Rows are points. Each copy is the shape, with its points in the same order, turned, moved and blurred by noise. Some copies are also mirrored. Which?

Shape:
2,15
-60,32
-11,-93
-16,-68
41,-5
44,1
-12,-15
-24,21
Copy 1 (8 x 2):
19,4
53,58
-82,46
-54,46
-16,-28
-12,-36
-1,26
25,30
Copy 1 is: only turned
Copy 2, 8 rows:
-25,14
-83,25
-6,-89
-20,-77
20,6
19,7
-30,-14
-51,11
Copy 2 is: only turned
Copy 3:
13,-34
60,4
-58,56
-43,42
-27,-46
-30,-56
-3,-4
31,-15
Copy 3 is: only turned

Shape (7 x 3):
15,-48,26
26,-58,-22
2,-21,34
-44,-65,50
-52,58,9
-8,-15,-6
-20,58,-26
Copy 1:
43,-6,12
31,-48,52
31,0,-9
85,-21,-33
-37,7,-79
1,-25,-12
-67,-9,-53
Copy 1 is: mirrored
Copy 2, 7 rows:
54,34,0
55,-9,-22
34,45,8
74,47,58
-57,43,53
14,9,16
-66,14,20
Copy 2 is: only turned

Shape (8 x 4):
-11,10,27,36
48,-29,-6,83
-17,25,30,6
-9,10,-4,-25
0,7,-19,-7
-41,-25,70,-53
-17,17,13,46
28,12,30,27
Copy 1 (8 x 4):
33,-6,37,6
88,-17,1,67
3,4,35,-10
-11,-4,-15,-13
16,0,-24,-5
-47,-65,42,-33
50,7,33,-4
20,1,26,38
Copy 1 is: mirrored
Copy 2:
-11,24,15,26
30,82,-41,11
-12,-4,34,14
12,-33,8,3
31,-19,-2,7
-78,-54,2,-7
3,27,16,42
-1,35,14,-9
Copy 2 is: mirrored
Copy 3 (8 x 4):
14,-32,25,-27
-38,-3,41,-95
23,-32,9,5
14,11,3,21
6,17,21,1
85,-14,-55,8
13,-35,43,-23
-14,-30,-2,-29
Copy 3 is: only turned

Shape (12 x 6):
74,45,13,27,37,-27
-55,-29,-53,8,43,27
2,-18,27,-60,-28,-58
45,68,-3,-55,19,14
-64,-34,-4,-35,26,-20
-21,14,-9,-18,-14,22
-13,24,-3,33,-13,-4
30,-16,-8,23,-13,9
49,-6,22,20,27,47
14,69,-60,-22,-13,-28
85,13,-80,0,-31,-27
-16,-42,-15,-3,43,3
Copy 1:
-11,47,64,-79,-13,39
22,24,25,54,48,-44
-76,-6,-21,-49,-23,-48
-61,49,1,-17,-6,56
-36,14,22,33,17,-76
-11,3,-14,9,4,0
14,-20,30,-17,10,7
29,20,1,-41,-11,-11
31,59,22,-23,-50,16
-42,1,1,-40,69,35
17,40,-30,-95,46,27
5,57,24,12,9,-59
Copy 1 is: mirrored
Copy 2, 12 rows:
34,67,32,19,25,-64
8,-15,-48,-50,-13,52
-38,3,29,86,-1,16
38,-9,21,44,54,-51
-20,-16,-2,4,7,74
-23,-36,-22,2,26,-12
-34,29,-38,-10,9,-41
-12,2,12,-5,-35,-33
5,7,56,-37,0,-41
34,-9,-50,62,30,-39
51,0,-37,64,-60,-78
3,1,-1,-28,-12,42
Copy 2 is: only turned

Shape (10 x 6):
3,-19,33,43,56,5
27,-8,45,-17,-35,38
-7,54,-27,-21,40,53
-30,86,-13,59,18,-36
56,-18,44,19,47,8
75,18,-52,36,-42,-2
-28,-50,61,-2,33,45
15,6,-57,-39,28,-15
-11,11,28,-26,23,32
-45,-4,54,13,-33,55
Copy 1:
40,-37,-53,-9,-20,49
50,-35,56,-21,-21,7
-28,16,-2,-82,31,31
-52,11,-66,-48,-54,-16
53,-70,-23,-22,-3,25
-72,-95,23,-17,-32,-19
71,-10,-2,-3,-20,68
-40,-25,-3,4,57,-10
31,7,11,-37,19,13
35,21,36,-23,-72,45
Copy 1 is: only turned
Copy 2:
29,-43,62,27,28,-16
-69,-21,30,-7,43,-38
-13,-15,-58,58,22,-5
77,6,-40,-27,10,-39
1,-7,72,45,27,-45
-21,85,24,-19,37,7
-31,-92,51,24,29,-18
-24,22,-7,34,-41,7
-37,-51,2,23,13,-32
-40,-81,10,-39,65,-19
Copy 2 is: mirrored
Copy 3, 10 rows:
23,-35,59,28,6,0
-13,8,-21,57,-11,40
-40,-57,1,-11,-71,-11
28,-88,-36,-23,27,-57
-9,-5,51,67,15,-6
-79,-20,-18,-14,64,-2
43,-1,51,35,-36,48
-38,24,6,-41,-18,-42
4,-11,-4,21,-46,4
34,-26,-32,20,-29,66
Copy 3 is: only turned

Shape, 14 rows:
-14,12,-28,23,3,-1,-26,-19
26,-25,-14,-3,4,11,-11,-21
20,-39,-20,35,41,-35,-42,-23
9,14,-11,37,10,-6,-16,-16
24,-2,-33,20,4,-30,8,-34
-4,59,28,-10,77,57,39,14
-17,-32,-25,-6,22,-45,-4,4
4,-9,2,18,1,-62,-18,-12
7,57,36,-24,47,70,28,-30
18,29,7,-19,15,-1,-36,8
19,15,-12,14,26,-6,-5,43
-5,-17,11,29,0,5,-2,19
-26,51,18,-13,47,62,1,-11
16,-31,12,30,1,-46,-27,-44
Copy 1, 14 rows:
22,-27,-9,7,-13,10,28,6
1,-3,-26,-38,-7,21,5,-18
45,-5,-68,-32,-12,-4,48,-6
7,-18,-32,-2,-30,6,27,16
20,3,-22,-25,-49,-17,17,-3
-65,-5,-54,85,-36,30,-13,-34
34,27,-21,-8,16,-19,28,-23
13,8,-28,-26,0,-45,38,11
-86,-33,-35,38,-41,31,-15,-43
-13,-32,-42,2,8,-13,-16,2
15,8,-47,25,-4,0,-16,19
-9,16,-27,-4,7,18,20,26
-54,-43,-25,54,-11,34,1,-28
8,-1,-40,-57,-17,-24,60,4
Copy 1 is: mirrored
Copy 2, 14 rows:
-2,27,-9,-2,24,-2,-18,-15
8,1,32,2,33,-5,20,-12
-6,47,28,-22,41,50,21,-14
9,25,-17,-12,18,6,5,1
32,14,12,-35,14,13,5,-28
-21,-33,-6,-47,22,-46,-26,95
-22,0,35,-21,2,43,-17,-25
2,31,14,-14,-23,41,10,-17
-5,-15,9,-34,18,-86,-4,75
10,18,23,19,2,-2,-15,37
8,-18,-4,2,17,35,-16,34
-22,-13,-12,5,9,17,20,2
-32,0,-3,-17,24,-65,-30,60
1,49,22,-18,-3,24,45,-30
Copy 2 is: mirrored
Copy 3, 14 rows:
14,0,27,6,-18,-55,17,17
12,1,30,-1,-19,-3,37,-9
19,33,38,-13,-55,-17,67,24
3,12,21,-20,-15,-48,26,19
-10,41,12,4,-21,-40,44,-9
-43,-13,41,-22,82,5,10,66
14,53,32,30,-41,3,6,15
14,45,-9,-13,-48,-15,13,18
-28,-35,18,-8,92,5,25,42
-10,-23,-4,2,-21,1,18,45
-36,7,38,-23,-28,-5,-6,33
15,7,33,-39,-17,-8,-13,0
-2,-37,37,-4,58,-9,9,63
34,42,-9,-18,-40,-21,54,-1
Copy 3 is: mirrored

Shape (15 x 9):
-27,25,32,-11,-11,36,12,16,-36
7,-10,22,-35,-19,6,25,11,95
-22,-18,-44,-23,25,-56,46,-25,-22
29,-7,-1,-11,-8,0,-19,-5,-47
-33,-92,21,-24,5,29,13,-17,-22
5,9,18,-50,-27,-89,20,-62,2
-13,26,-12,35,41,-12,-18,20,-27
5,-28,47,-47,-1,30,15,-34,17
7,-24,-15,-8,-49,31,-23,-41,3
-2,22,51,21,-1,-52,14,20,-43
74,-29,3,-17,-35,53,-50,3,2
17,-16,-6,-35,-42,-9,15,-5,9
4,22,16,27,8,19,19,22,29
-28,39,10,-36,29,-52,-27,22,29
-13,28,19,43,-12,-22,33,41,-9
Copy 1, 15 rows:
6,-2,-15,-40,30,42,43,13,23
-66,-43,-31,9,-23,-18,9,-52,43
45,2,48,34,-35,23,30,-45,-14
18,-18,10,13,43,26,6,19,-24
48,-71,19,9,-9,4,31,33,57
36,-53,-1,-3,-23,7,9,-84,-61
19,60,-6,2,0,10,17,25,-11
-10,-79,-28,6,-12,20,36,2,16
-9,-53,2,-8,-2,38,-43,19,8
51,23,-34,-21,41,-6,34,-28,-19
-45,-54,-13,30,53,14,-34,54,-4
-14,-45,11,5,15,14,-8,-37,5
-22,26,-42,1,3,16,10,-9,32
-26,22,2,-24,-27,-33,42,-24,-41
18,50,-27,-17,34,5,15,-38,25
Copy 1 is: mirrored
Copy 2, 15 rows:
-39,20,26,-15,22,11,-31,-11,21
43,22,1,90,55,11,8,9,9
-17,-49,-3,-1,-13,-31,65,35,1
11,-13,29,-38,-10,-3,-38,34,-3
-32,-13,-15,-10,36,70,11,53,-23
8,-40,21,13,40,-83,23,27,-54
1,15,33,-24,-53,0,17,-24,10
13,27,4,7,71,9,1,49,-13
30,-21,-40,-17,37,11,-42,10,-7
-20,-11,88,-15,0,-8,11,-22,-21
73,5,11,-12,16,28,-80,47,6
15,-30,10,27,34,-10,-26,29,4
29,23,36,22,13,17,4,-29,32
-4,42,24,48,-37,-45,20,-5,-34
-12,-13,63,13,-1,3,5,-46,20
Copy 2 is: only turned
